Each point is reached from the start by the listed moves, each made once or not at all, plus a little noise. Is the number of moves made odd or even? Then give how often each move was made.

Moves:
(1): [ 19 -11  21  -4]
(2): [  5  20 -14  60]
Start: [-4  8  3  0]
Points:
[16 -3 24 -4] -> odd (1, 0)
[  1  28 -12  60] -> odd (0, 1)
[19 18 10 56] -> even (1, 1)

Moves:
(1): [ 18 -18 -40 -45 -17 -13   9 -31]
(2): [-18  38  14  -7  10 -17 -13 -16]
(3): [ 21  24  36   1 -14 -10  26   9]
(4): [-13  -2   7  22 -10 -25   3   0]
(5): [-12  -1   9 -21  11 -16 -13 -20]
(6): [ 40   9  -1   0  23   1  24 -26]
Start: [ 3 12 -2  7 -3 -9 18 13]
Points:
[ 26  59  11   1  31 -22  32 -33] -> even (0, 1, 0, 0, 0, 1)
[ 50  -1 -33 -59  13 -38  37 -60] -> odd (1, 0, 0, 0, 1, 1)
[ 24  37  35   9 -17 -20  44  26] -> odd (0, 0, 1, 0, 0, 0)

Moves:
(1): [ -7 -21  -3 -14 -16 -10   4   4  -4]
(2): [  8  -4  -1  16  -8  -3   8   9 -12]
(3): [ -1 -16   6  -7  12   1   6  14  -3]
(4): [-19  -2  10 -10  -1  -7 -31   9 -18]
(5): [-13 -30  -9  15  11   6  -1  -9  -2]
(6): [11 -5  8 -3 -3  5 -5  7 11]
(7): [ -2  -8  26   1  -9  -6  10 -10   6]
(8): [ -3  11   8   1  -6 -13  15  16  22]
(9): [ 17 -16   9   5  25 -22 -10 -11  -9]
Start: [-10  -3   1   2   2 -16   8  -2   0]
Points:
[-24 -57  32   1 -21 -35  31   5  34] -> odd (1, 0, 0, 0, 1, 1, 1, 1, 0)
[-16 -60   5   8  18 -56  16  -2   9] -> even (1, 0, 0, 0, 1, 0, 0, 1, 1)
[-31 -11  24 -13   4 -34  -2  38   1] -> odd (0, 0, 1, 1, 0, 0, 0, 1, 0)
[-39 -37  36  24 -10 -38  10  12  -6] -> odd (0, 1, 0, 1, 1, 0, 1, 1, 0)

Moves:
(1): [ -7   0 -11  -2 -20   4  -6   1   1  -6 -19  -7  11   3]
(2): [ -1  -5   0  -1   5  -2  -1   1  -8  -3   3 -18  -2  -2]
(3): [ -6   1   0  -7  -6  10  -3  -9 -16  10  -8  14   3  -5]
(4): [-14  -6   9  -3  -9   8 -15   4  -9   1   2   8  -4  -3]
(5): [-2  3 -1 -1  5 -6  0 -1 12  9  7 -1 -3 -8]
(6): [ 10   0  -1 -18   2   9 -19   6   7  24  -8  -1  -2   7]
(7): [ -1  -7  -2   1   8  -1 -11   8   8  -2  -1   0   8   5]
(8): [-12  -3   7  13  -3   0   4   5  10  -1   5   1   3   3]
(9): [  3  -3  -7   3   6   6   5  -4   7  -8 -10   1   3   9]
(10): [ 16  18   1  10 -11  10 -10  -8   7   7  -8  -9   6  -5]
(11): [  9 -13   4  13  17  -2  -3   0   4   4  -5   5  -7   1]
(12): [  5  12 -13  -1  14 -10   8  -7 -11   0   8  -1 -10  17]
(13): [  1 -16  11   3   4   4  -3 -12   0  -3 -11  12   2  10]
(14): [  9 -21 -12  -8  -4   3   9  -6   4  -4   7  -5   4 -12]
Start: [-5 -6  0  3 -2 -8 13 -3 10 -6 -1  4  1  8]
Points:
[-20 -26  -6  26  -7  12  11 -10  17  -7 -36  18  12  19] -> odd (1, 0, 1, 0, 0, 0, 0, 1, 1, 0, 1, 0, 0, 0)
[-40 -11  15   5 -17   6   0  -4   7  14   5  27   2  -4] -> even (0, 0, 1, 1, 1, 0, 0, 1, 0, 0, 0, 0, 0, 0)
[-16 -57 -22  -3   1  13 -12  -9  13  -5 -24   1  12  -4] -> odd (1, 1, 1, 1, 1, 0, 1, 0, 1, 0, 1, 0, 0, 1)
[ 20 -24 -18  11 -10  16  -6 -12  60  19 -30 -11  15   7] -> even (1, 0, 0, 0, 1, 1, 0, 1, 1, 1, 1, 0, 0, 1)

Moves:
(1): [  5  -2  13 -13   1   5  -1  -4   0   1   7   4   1   4  -1   8   5   2
  -3  -7  -6]
(2): [-5  4 -6 -1 -3 -3  3 -2 -1  2 -6 -3 -3 -3  8  5  2  3  1 -7  3]
(3): [ -1 -16   5   0   4  -4  -7  15   9  11 -12   1  -5   1   5 -15   4  -7
   4   2  -7]
(4): [  9 -17  -7   8  -5  -5   2 -13   7   9   6  -1   7   0   9   2   3  13
  -3  -4  -5]
(5): [-1  3  6 -3 -1  5  6 -4  3 -1  3  1 -2 -3 -2 -3 -2 -3 -1 -3 -5]
(6): [-6 -2  5  7 -5  2  3 -2  3  1 -4 -4 -1  5 -7  3  3  2 -2  6 -9]
(7): [-4 -3  2  6 -3 -7 13  0 -9  7 -2 -3  2 -2  5 -5  5  1  7 -7  1]
(8): [ 9  9  0  9 -7 -8 -4  6  6 -7  7  2  5  0 -5  1  0 -5 10 -8  2]
(9): [ 7  0 -1 -4 -2  1  8  4  1  1 -6  1  5  2 -2 -3  2  9  9  5 -3]
(10): [ -7  14   8 -16   1  -9   6  -2  -1  -4   4  -5  -8   5 -10  -3  -4  10
   1  -3  13]
(11): [  5   7  -3   2   0   1  -3   5  -4   5  -1   4 -17  -6  -1   1  -3  -2
   4 -10  -1]
(12): [  9   2   5   3   0   0  -3  -1  -6   0  -7   5   8  -2 -13   0 -11   1
  -3  -2   3]
(13): [-10  -3   7   2   2   6   2  -4  -1  -7   1   3   3   1   1   3   6   3
   1   4   8]
(14): [-2 -4 -4 -1  3 -8 -2 -1  0  1 -5  3 -1 -3  0  0  4 -3  0  2  2]
(15): [-1  6  3 -4  3 -4 -1 -3 -3 -4  1  5 -4  8  2  8 -4  5 -1  1 -6]
(16): [  1 -11   1  -2  -6   2  17  -2   2   2  -4 -11   3  -5   3   1  -9   7
   2  -4  -5]
(17): [  0  -8  -3   4   4   8   4   6   5  -4  -6  -2  -2   5  -7  -1   4  -6
   1 -11   4]
(18): [ -2   7   7   1  -5  -4   5  -3  -6  -6  -8  -5  -2  -3   3   0   5  -4
 -11  -5   1]
(19): [ 0 -2 -8 -4  2  3 -3 -2 -4 -1 -5 -3 -4 -2 -2 -4 -3  7  4  2 -7]
(20): [ -1   0  -1  -2  11  -3   0   8   5   2   5 -12  -4  -3   4  -4   3  -2
   0 -11   4]
Start: [ 3  4  2 -3  5 -1 -1  8  7  5  3  1  0  3 11  8 -4 16  4 -3 -9]
Points:
[ 17 -10  14   0  -7 -21   2  11  20  13 -12  10  -6  -6  28   9  25  23
  15 -31 -15] -> even (1, 1, 1, 1, 0, 0, 0, 1, 1, 0, 1, 0, 1, 1, 0, 0, 0, 1, 0, 0)
[ 12  -7   9  -8 -12 -27  33  13  26   4 -21 -16  -2  13  17   3  -1  41
  17 -38 -14] -> even (0, 1, 1, 1, 0, 0, 0, 1, 1, 1, 0, 0, 0, 0, 1, 1, 1, 1, 0, 0)
[ -1  12   6  -3  -6 -21   8  -7  17  -4  16  -2   5   5  15  17   2  39
  14 -22  13] -> odd (0, 1, 0, 1, 0, 0, 0, 1, 0, 1, 0, 0, 1, 0, 0, 0, 0, 0, 0, 0)
[-11   9  49 -20  10  -7  14  13  -3  11 -13 -12 -29  -2  -6 -12   4  26
   5 -37 -13] -> even (1, 0, 1, 0, 1, 1, 1, 0, 0, 1, 1, 1, 1, 0, 0, 0, 0, 1, 1, 1)
[-12  22  17 -38  17 -10  12   3   1   1  -4  -7 -32   9   4  20   7  49
  18 -20 -12] -> odd (1, 1, 0, 0, 0, 1, 0, 0, 1, 1, 1, 0, 1, 1, 1, 0, 0, 0, 1, 1)
[ 11  12  26  12 -10   0  30   9   7 -14 -25   4  -4   1 -17  18 -10  19
  15 -28 -18] -> even (0, 0, 0, 0, 1, 1, 0, 1, 1, 0, 1, 1, 1, 1, 1, 1, 1, 1, 0, 0)
[ 16  -7   2  -9   3   0  32   2   5  19  -9 -16 -18  -8  25   3  16  33
  11 -60 -24] -> odd (1, 1, 0, 1, 1, 0, 1, 0, 1, 0, 1, 0, 0, 0, 0, 0, 1, 1, 1, 1)
[  2  -6  32  -7   6  17  20  -2   7  -1 -10  10 -13   6 -14  27 -13  22
   2 -25 -24] -> even (1, 0, 0, 0, 1, 1, 0, 0, 0, 0, 1, 1, 1, 1, 1, 1, 1, 0, 0, 0)
